Rows are points. A path goes straight from each point to the next, and from the last back to the first. The post is the endless flat space through its rows: a point in 2 columns, a line in 3, a plane in 4, and so on, so that a path can go around it. Count how often the path circles the post. Going back the other way cancels.

Post (2 x 3)
[[ 28 -11   8]
 [-27 -12  28]]
Path (20 x 3)
[[ -7 -29  47]
 [ 13 -37  12]
 [ -3 -13   8]
 [  2  23 -10]
 [ 24  12  11]
 [-36 -16  60]
 [  4 -54  29]
 [  0 -39  12]
 [ 32 -41   7]
 [ 35 -35  29]
 [ 54  -9  32]
 [ -8 -55  27]
 [-11 -20  14]
 [-23 -54  23]
 [-24 -24  42]
 [  3  11  44]
 [-42  18  29]
 [-30 -11  17]
 [  0 -50  -1]
 [-20 -26  32]]
Times around: 0

Post (3 x 4)
[[-36  14 -14  18]
 [ -6   5 -10   2]
 [ 14  -9  17  -8]]
Path (27 x 4)
[[-41   2 -15   0]
 [ 10   2 -58  11]
 [ -4 -14  37  17]
 [ -1  21 -30  25]
 [-34  21  12   9]
 [-37  32 -60   5]
 [-48  -6 -20  17]
 [ -8 -12 -29  -8]
 [  4 -13  -8   8]
 [  8  16 -20  15]
 [ -2   3  37   0]
 [-27   9  -3  -4]
 [-23   9 -55  12]
 [  2  -6 -12  19]
 [  7   3  22  27]
 [-28  27  -4   7]
 [-44  13   1   4]
 [  2 -28  14 -12]
 [ -5  -1  -2  12]
 [ 30  -4  45   9]
 [-34  -1  57   8]
 [ -5  -7 -10 -25]
 [-23 -10  28  16]
 [ 11  -4   9  20]
 [-17  16 -14  35]
 [-14   2  28  12]
 [  6   7   8 -25]]
Times around: 5

Post (5 x 6)
[[-18  24 -14  25  15 -16]
 [-13 -15   0 -17  34  -6]
 [ -4 -19  15 -24   1  -8]
 [ -8 -25  13 -27   0  12]
 [-14  -3 -12  16 -21 -13]]
Path (31 x 6)
[[-29  14  14  16  24 -25]
 [-21 -19  14 -36  13  -1]
 [-17 -26 -29 -30  22  14]
 [ -5 -32  -1 -24   6  15]
 [ -3  10  12   6  46  21]
 [-18 -14  17   0  11 -31]
 [-35 -40   1 -13 -23  29]
 [-23   8 -17  -2  24 -18]
 [-13   6  23 -28  17 -11]
 [-12 -18 -24  10 -18 -17]
 [  4  -7  17 -25  -5 -33]
 [-23  -5  -4 -26   5 -23]
 [-10 -19  -8 -29  60  11]
 [  5  11 -13  16  17  -5]
 [ -3 -27 -11  -4 -26  -7]
 [ -7   3  -4 -13   5 -12]
 [ -2  -4  -4 -25 -10 -30]
 [ 25  19   2  21 -41 -16]
 [  7   6  29  -3   2 -10]
 [ -8 -13   4  -4  26 -18]
 [ 12  -9   9   5   0 -33]
 [ -6 -21  15  -4  -2   5]
 [-33 -35  30 -43  20  45]
 [-15  -8  21 -32 -20 -40]
 [-13  -3 -32 -16  53 -17]
 [ -1  31  -6  20  16   8]
 [ 11  -3  -9   4   3  -9]
 [  1 -15 -12 -38  52 -32]
 [ -9 -17 -10 -12  10 -20]
 [ 13  39   2  24  20 -39]
 [ -2  -6  31  -8   2   1]]
Times around: 3

Post (7 x 8)
[[ 14 -21  33   3  -5   0  -8   3]
 [ 21 -32  37   2  21 -17   2  -7]
 [  3  18   1   9  17  -7  25  30]
 [-27  34 -37 -11 -15 -10   1  28]
 [  5  -6 -13  -5  -1   9  -5  30]
 [  1   6  19  18  19  -9   5 -28]
 [-52  13  -6 -30  -3  12 -33  -3]]
Path (27 x 8)
[[-23 -13   5  -3   9   1 -32  20]
 [-39   0  27  23  34  -5  -1 -13]
 [-11  23 -53   7  22  -5  38  45]
 [ 33 -10  17  16  -2 -17  42   3]
 [ 36 -18  39  -6  15  -1   8 -13]
 [-38  27 -18 -44 -26 -21 -31  52]
 [  6 -28  -5  14 -20   7 -28   1]
 [  0 -16  -2  34 -21  -9   9  -3]
 [-19  16  -2 -23  -7   7  13  34]
 [  0  36 -32   2  20  19  16  23]
 [-40  36  -2 -14  12 -19 -20  -4]
 [-24 -17   7  18  -4 -30 -21 -28]
 [ -1  -2 -14  48  26  24  28  12]
 [-60  35 -10 -48 -15  -1  -7  32]
 [ -8  -1 -23 -39  36 -25  -1  27]
 [-24  13  -8 -10  32 -20 -13 -19]
 [ 13  16  17  36 -13 -27  13 -17]
 [ 47   0  15  17  10 -20   1  10]
 [-18  -1  18 -29   6 -20 -19 -17]
 [-14  56 -43 -24  16   7   0  28]
 [  9  12  36 -16   8  22  -8  -1]
 [ -8  -2  14 -21  44  17 -32 -12]
 [ -9  10  -6  -4  22 -15  -9  11]
 [-44  30 -12  30 -26   7 -16   2]
 [-21  17  -6  16  -1 -15  13 -21]
 [ 24  19 -23   3   7 -16  43  31]
 [  6 -27  24 -25  17   2 -26 -13]]
Times around: 4
